Each row is a point. Each copy is the shape, with its points in the same order, turned, moved and blurred by noise. Some copies are also mirrored. Which?

Shape (9 x 3):
[[ 14 -24  12]
 [-69   8 -15]
 [-57 -22  23]
 [ 10 -18  -8]
 [-36  50 -84]
 [ 31 -38   4]
 [ 13   1  60]
 [-13 -80  11]
 [-11  22 -75]]
Copy 1 (9 x 3):
[[ -2 -10  36]
 [-83 -26 -29]
 [-70 -37  19]
 [ -9  -7  20]
 [-36   2 -97]
 [  0   6  34]
 [  6 -70  35]
 [-54  28  55]
 [-20  15 -62]]
Copy 1 is: mirrored
Copy 2 (9 x 3):
[[   5  -22  -16]
 [ -70   33  -41]
 [ -57    8    2]
 [  -5  -12  -39]
 [ -29   68 -107]
 [  11  -45  -28]
 [  16   -3   32]
 [ -43  -61  -19]
 [ -17   27 -103]]
Copy 2 is: only turned

Shape (7 x 4):
[[-29   3 -17  22]
 [-90 -34 -15 -54]
 [-39  34   1 -47]
 [ 17 -34  14  31]
 [ 56   4  15  23]
 [ -1  12  16   1]
 [ 45  16 -21 -12]]
Copy 1 (7 x 4):
[[-12 -31 -15  -8]
 [-94  -3  44   0]
 [-34  34  10 -33]
 [ 37 -26   6  36]
 [ 65   6 -22  29]
 [ 19   3   0  -1]
 [ 24  28 -42  25]]
Copy 1 is: mirrored
Copy 2 (7 x 4):
[[ -23    0    2   25]
 [-121  -11    3  -23]
 [ -52   33   31  -28]
 [  19  -44    1    4]
 [  62  -12   10  -13]
 [   6   -6   30   -9]
 [  32   30  -12  -26]]
Copy 2 is: only turned

Shape (11 x 6):
[[ -4 -37 -50 -42  49 -38]
 [-23 -36 -23 -97   7 -51]
 [-12 -35 -66 -80 -22  13]
 [ 46  13  18  19 -62  25]
 [ 15  35  37 -27 -22  38]
 [-29   3  68  40   7   8]
 [-11  -5  56 -54 -17  68]
 [-12  -9  -2  29  15   3]
 [ 56 -18 -35  65  50 -56]
 [-48  11 -41 -64  14 -25]
 [ -6 -12  37  -1 -67  42]]
Copy 1 (11 x 6):
[[ 26 -39 -60 -56 -34 -11]
 [  9   0 -80 -97  16 -42]
 [ -9  23 -95 -48  17  16]
 [ 35  33  16  29  62  10]
 [ 20  26  45 -39  48  28]
 [-15  -8  67 -12  13 -27]
 [-33  -5  16 -51  70  45]
 [ 16  -2  -5  -3 -18 -15]
 [109 -42  -6  39 -46 -42]
 [ -2  36 -48 -84 -39 -18]
 [-20  33  23   8  63   3]]
Copy 1 is: mirrored
Copy 2 (11 x 6):
[[ 17 -51 -63  12 -65 -34]
 [  1 -76 -62 -39 -83   0]
 [  0 -77 -86  -2 -36  56]
 [ 48 -18  26  10  32  73]
 [ 13   8  18 -14 -23  88]
 [-36  34  41   1  -1  15]
 [-31  -1  29   1 -60  99]
 [ -9  10 -10  27   2  -1]
 [ 73  28 -20  49   5 -64]
 [-11 -16 -74 -52 -65  13]
 [-16 -38  36 -16  13  85]]
Copy 2 is: mirrored
Copy 3 (11 x 6):
[[ 28 -17 -46 -51  39   4]
 [ -7 -59 -27 -75   2 -20]
 [ -6 -37 -65 -71 -25  49]
 [ 39   4 -32  55 -89  41]
 [ 32   7  27   7 -79  37]
 [ 23 -13  49  69 -10  30]
 [ 29 -41  48 -15 -73  68]
 [ 22   7 -12  34  10  41]
 [ 75  35 -66  49  44 -16]
 [-29  -1 -13 -60   3  10]
 [  6 -38  -1  41 -80  61]]
Copy 3 is: only turned

Shape (10 x 6):
[[ 23  48  -9 -55  16  14]
 [ -7  -8 -53  61 -18   3]
 [-28 -31  34  31  19  52]
 [ 27 -29 -45   3 -63  35]
 [ 58  25 -48 -55  10 -50]
 [-44  47  73 -27  32  61]
 [ 69  -6 -33  19 -21 -11]
 [-34  -3  12  10 -67 -47]
 [-29  71  73  17 -24   2]
 [-24  20  84   0  40 -41]]
Copy 1 (10 x 6):
[[  3  61  21 -20  24  14]
 [-37 -37 -11  -1  62 -47]
 [-13 -40  52  41  30  29]
 [ 33 -51  13 -50  21 -37]
 [ 43  73 -47 -10  19 -38]
 [-45  50  91  37   1  73]
 [ 42  -1  -1   5  47 -74]
 [-43  -2   8  11 -35 -61]
 [-59  43  87  45  -8 -27]
 [-39  47  30  92 -21   8]]
Copy 1 is: mirrored
Copy 2 (10 x 6):
[[  48   21  -10  -72    2    5]
 [ -26   39  -21   50    7   21]
 [ -40  -38   40    1   20   55]
 [  -5   12  -30   29  -63   38]
 [  54   34  -44  -29  -19  -57]
 [ -17   -9   64 -116   24   47]
 [  47   27    1   30  -34  -14]
 [ -78   50   13  -11  -48  -23]
 [ -32   63   82  -68   -5   14]
 [ -31   -2   75  -54   38  -55]]
Copy 2 is: only turned

Shape (14 x 8):
[[-79 -14  29  -2 -10   8   6 -58]
 [-68 -35 -18 -15 -16   0 -29  67]
 [-17  28  32  -9 -26  21  46 -32]
 [ 20  -6  18  24  -1  36  -4 -44]
 [ 20  23  50  12  -1 -60  27 -31]
 [-67  17   8  -9 -22  22 -48  62]
 [-54 -15  -7   0 -33 -29  21  42]
 [ 70  22  19 -25   4  38  42 -52]
 [-30  38 -47  -6   9   5  -7  21]
 [ 12  21 -17 -34 -35   5  -7 -11]
 [-15  17   1  -2  -6 -35  37   4]
 [-34   5 -27  -4 -39 -18 -36  16]
 [-49 -15  17 -49  15 -43  -7  44]
 [ 62   5  10 -18  31  26  17   4]]
Copy 1 (14 x 8):
[[  9  31  -6 -60   4 -44 -32 -51]
 [-67 -12 -20 -32 -14   6 -30  39]
 [ 58  24  24 -45 -13  -7  12 -19]
 [ 74  16 -23   7   7 -14 -21 -20]
 [ 36  -1  57  19  10 -61  33 -29]
 [-47  30  10 -19 -15  24 -46  49]
 [-43  -7   1 -30 -23  -8  24  14]
 [121 -22  19  -1  25  11  15 -20]
 [-22  16   1  -7  34  48   8  -6]
 [ 24 -23  20   3  -9  36  -7 -23]
 [  2  -2  24 -17   8 -17  46 -10]
 [-40  -3   2  11 -19  17 -14 -11]
 [-56 -36  36 -38  19 -26 -10  21]
 [ 74 -33   7  14  44  10   6  25]]
Copy 1 is: mirrored
Copy 2 (14 x 8):
[[-11  50 -48  42 -20 -15  -2 -22]
 [-47   5 -11 -24 -56  28 -24  59]
 [ 20  37 -16  -6 -11 -11  42 -42]
 [ 19 -16   2  20  31  11 -14 -41]
 [ 64  21  17  -6  35 -51  21  11]
 [-48  35  -7 -54 -40  48 -35  21]
 [-32  16  -2 -21 -53 -26  10  38]
 [ 66 -38 -15   4  45  15  54 -50]
 [-45 -16 -42 -58  17  -1   9  10]
 [ 32 -26 -36 -35  -7  -3  -8 -14]
 [  3   3  -9 -17  -3 -30  28  25]
 [-15 -14 -27 -47 -32 -19 -40   9]
 [  0  33 -32 -14 -15  15   2  85]
 [ 40 -39   8  -7  45  40  24   7]]
Copy 2 is: mirrored

Shape (14 x 9):
[[-15 -23  43 -57  -7  34 -39  61  12]
 [-46  52 -80  -8  44  21  24 -65  70]
 [-55  30  43 -59  28  -1 -28  48   6]
 [ 30  -2  43 -60 -54  38 -26 -32 -36]
 [ -7 -40 -54 -44 -23   6  -5 -72  33]
 [ 33  15 -51  57  41  21 -20 -69  66]
 [ 45 -10 -60 -31  63 -35 -15 -39  28]
 [ 30  46 -11   7 -67 -26  22 -25 -50]
 [-18 -43 -37   8 -48  53  23  17 -24]
 [-45 -62   8  59  22 -34  24  25 -41]
 [-33 -67  28  60  53  56  31 -65 -29]
 [ 25 -29  48  11 -67  11  82   7 -51]
 [-13  49 -44 -23 -14 -46  47  35  24]
 [-58 -67  26  -6 -13   1 -15  18  78]]
Copy 1 (14 x 9):
[[  2 -22 -12 -40  14   8 -94  -2  -7]
 [-19  15   7 -31 -46  55  84 -90  36]
 [-24  18   5 -77  21  35 -56  13  -6]
 [ 47  12  33  32 -12 -16 -66 -14 -59]
 [ 15 -34  37  -4 -50 -42  16 -91 -12]
 [-40   1   1  68 -13   4  60 -74  57]
 [  4  10  19 -13  30 -56  40 -76  58]
 [ 46  24  10  32 -49 -39  33  49 -29]
 [ 27 -72 -51   8 -34  -6   1 -11 -44]
 [-57 -84 -17 -16  29 -37  39  50 -30]
 [-58 -81  16  54  53  21  46 -34 -69]
 [ 56 -79  26  40  -7 -11   7  73 -54]
 [ 33  -2  -7 -63 -38   0  39  31  47]
 [-62 -91  24 -33 -35   6 -52 -23  21]]
Copy 1 is: only turned
Copy 2 (14 x 9):
[[ -7  23  24 -86 -42  16  -8 -23  23]
 [ 22  46 -79  16  94 -54 -34  -1  33]
 [-26  67  38 -76  13   9 -19  -2   1]
 [ 31  44  20  12 -56  32  36 -55  13]
 [ 37  -3 -46  15  19 -35   6 -83   4]
 [ 32 -29 -33  64  44 -55 -28  24  66]
 [ 56 -11   7  17  33 -87 -11  -1 -21]
 [-21  54 -27  79 -49   0  19   5 -41]
 [  5 -17 -82 -13 -37  38   9 -12  -5]
 [-60 -63 -15 -13  19  31  20  29 -58]
 [ 14 -69 -18  21  68  70  54  19  23]
 [-36  12 -35  17 -63  37 104  13 -22]
 [-35  66 -54 -18  -7 -71  -7  23 -37]
 [-62 -34 -16 -67  14 -18   5 -52  45]]
Copy 2 is: only turned
